Rows are points. Examples show where two turns around zero, p and q, send a point. Where does a point land after both, in the order given? Backwards means that the second turn is done in reverse. Each puzzle has new turns, and all numbers are rounded.

Turn p:
[-34 -24] => [-35 -22]
[ 22 -11] => [ 21 -12]
[-19  -1] => [-19   0]
[31 36] => [33 34]
Turn q:
[ 30 -13] => [32 -6]
[-26  48] => [-35  42]
[  5 -26] => [ 10 -24]
[-9 -8] => [ -7 -10]
Where do these land?
q, then p: [22 48] => [14 51]
q, then p: [ 0 18] => [-3 18]
p, then q: [  1 -32] => [  6 -31]
q, then p: [-12   8] => [-13   6]
q, then p: [-11 -42] => [ -4 -43]

Turn p:
[ -5 -30  35] => [-10 -43  14]
[  9  14 -17] => [11 21 -4]
[ 40 -26  10] => [ 39 -27  12]
[-32  18 -27] => [-24  28 -27]
[-29  33  18] => [-39  20  18]
[ 16 -10 -18] => [ 23   0 -13]
Turn q:
[ 22 -29  48] => [-13 -20  55]
[-17  26  -1] => [-15  21 -17]
[ 19 -15   3] => [ 14 -10  18]
[ 8 10 -5] => [ 8 11 -1]
[-33   8 -45] => [  6  -3 -56]
Where do these land?
q, then p: [-41 -20 -24] => [ 10  -8 -50]
q, then p backwards: [15 25  5] => [ 7 28 -8]
q, then p: [39 26 27] => [-15  13  50]
q, then p: [ 13 -17 -22] => [ 29 -10   1]
p, then q backwards: [-25 -13  14] => [-25 -14  13]

Turn p:
[ -8  -9  26   8   4 -22] => [  4 -15  19  21   8 -17]
[ 19  21 -29   0 -10 -29] => [ -5  15 -38  -3  17 -24]
[-42 -27  14 -17  -1  24] => [-24 -24  39 -11 -21  18]
[  3  14 -16  -5 -17 -11] => [-13  11 -20  -3  -2 -14]
[  8  10 -23  -6  16  18] => [  2  15 -11 -21   9  21]
[ -7   5 -12  17   4  14] => [-6  2 -9  7  2 23]
[ 20  24  -7   3 -23  -6] => [  3  24 -25   7 -10 -15]
[-6 -9 28 -7 19 10] => [12 -4 35  0  1  7]
[ 13 -29  18   7   7   2] => [ 27 -24  11   3  -4   1]
Turn q:
[48 27 -2 10  1  8] => [43 32  6  5 -6 16]
[ -9 -18  15   8  -5   1] => [ -9 -20   8   7 -11   2]
[ -1 -19   7  10 -13 -10] => [  4 -22   4   4 -12  -9]
[-16  -8   3 -44   8   7] => [-29   1   2 -38   8   7]
[  2  19  12 -15  -5 -16] => [  3  11  22 -11   9 -13]
[ -6 -10 -23  19  14  -4] => [  4 -12 -26  15  12   1]
[-20 -11  18  16  19 -12] => [-13 -25  12  19  17   4]
[  1  19 -30  -3 -19  25] => [ -3  34 -27   0 -17  -8]
Where do these land?
q, then p: [ 21  -8  23 -25   0  -3] => [ 13   8  24 -16 -22 -10]
p, then q: [-4  0 17 29  6  8] => [  8  -2  -1  27 -15  16]
p, then q backwards: [ 33  -2 -28  26 -10   8] => [ 19 -15 -42  13   8  13]
q, then p: [-21  11   5 -16 -16 -22] => [-10  -5  18   5  19 -27]
q, then p: [ -3  10  -2  31  28 -12] => [21 -8 -6 15 22 27]
p, then q: [ -4 -26 -16   2   2  15] => [-12  -8 -14 -17 -19  11]
q, then p: [  4   5  20 -27  -8  -3] => [ -1  11  27  -5 -10 -17]
q, then p: [-26  11 -20 -20  -1  10] => [-35   9   2  -8  19  -1]

Turn p:
[ 11  -6   4 -10   4 -16  10   4] => [ -8   3   0 -12   2 -21  -2   2]
[ -1   7   8 -21   7  -7  -9  -7] => [  4  15 -11 -11  15  -2  -4  -8]
[-30  16   6  14  13 -13   7  -6] => [-10  12 -17   9  -1   8  33  -1]
[ 27 -20   3  18   2  14  -4 -15] => [ 20  -9  21  23   4 -15 -10   9]
[ -7 -28   7 -11  -8  -8  -5   4] => [-16  -5  19  -7  20  -3  -3  -9]
[-14  40  -2 -19   0  45  24  23] => [ 21  -1 -16 -23 -48  24   3 -34]
[  7 -30 -26  -9   2 -10 -15  11] => [ -5 -17  19 -21  20   3  -9  23]
[-13   7 -26  30 -21  -8   3 -22] => [-11 -28 -22  30   1  13   7  18]
[ 21  14  26   8   2   3 -11   9] => [  5  30   7  12 -13  -6 -16   0]
Turn q:
[ -1 -13 -15  -9  30  11 -12   8] => [  0 -15 -21  12  27   9   4  -5]
[  0 -12  11  13  12   0  31  -2] => [ 17   2  -3  25 -18  -5  16   4]
[-23 -23  -6   4  -7  31 -15  -5] => [-16 -30 -21   5 -13   7 -17 -16]
[ 19  -5   1   0  -1  -2 -21  -9] => [  3   0  13  -6  13   9  -5 -21]
[-32 -19   3   7   9 -11  29 -22] => [-15  -7   2  41 -21 -21   9   7]
[ -5  15 -15   5  14   4  -6 -14] => [-19  12  -6  10   9  15   0   1]
[-19  -2  24  -5  -7  -3  -1   5] => [ -4 -21  12  -5 -14  -4   4  14]
[ 27  29 -16  11 -13 -30  -6  22] => [ 19  38  14 -21  21  -2 -20  17]
[ 29  22 -13 -26 -34  -4 -19  13] => [  1  19   3 -54  17 -10 -10 -10]
[ 4  9 25 -1 -5  5 21  4] => [ 12   2   5  -8 -22   1  20  10]
Where do these land?
q, then p: [ 25 -13 -13  23 -14 -11   0 -20] => [ 12  19 -22  32   9   0 -12   4]
q, then p: [  0  -3  -7 -19 -34  -3 -15  18] => [ -7  10  -5 -26  33  -2 -12  -1]
q, then p backwards: [-18 -26 -21   3 -15  26   8   4] => [ 11  26  -4  -9 -28  -2  24 -13]
p, then q: [13 -8 34 -7 48  3 -5  6] => [  8  32  29 -17   3   5  35  18]
p, then q: [-23  24  16  11  -4  -8 -17  -2] => [-17  18 -21   3 -14  20  -5  11]
q, then p backwards: [ 12  14   3 -11  25   9  20 -37] => [-40   5  26  19  14  -7   6   0]
q, then p backwards: [ -6  13  11 -11 -18  -7  13  10] => [ 13  -1  -8   0  17 -10  12  18]
p, then q: [ 15   5 -18   4   4 -19  -7 -10] => [ 14  -2 -11  -1  22  -3 -12  14]
q, then p: [-24 -13  -5 -10  -6  -8   4  13] => [-22   0  11  -9  12   1   4  17]
p, then q: [ 5  8  0 16 15 19 -2 19] => [ 14   6   2 -26 -19   2   1  -2]
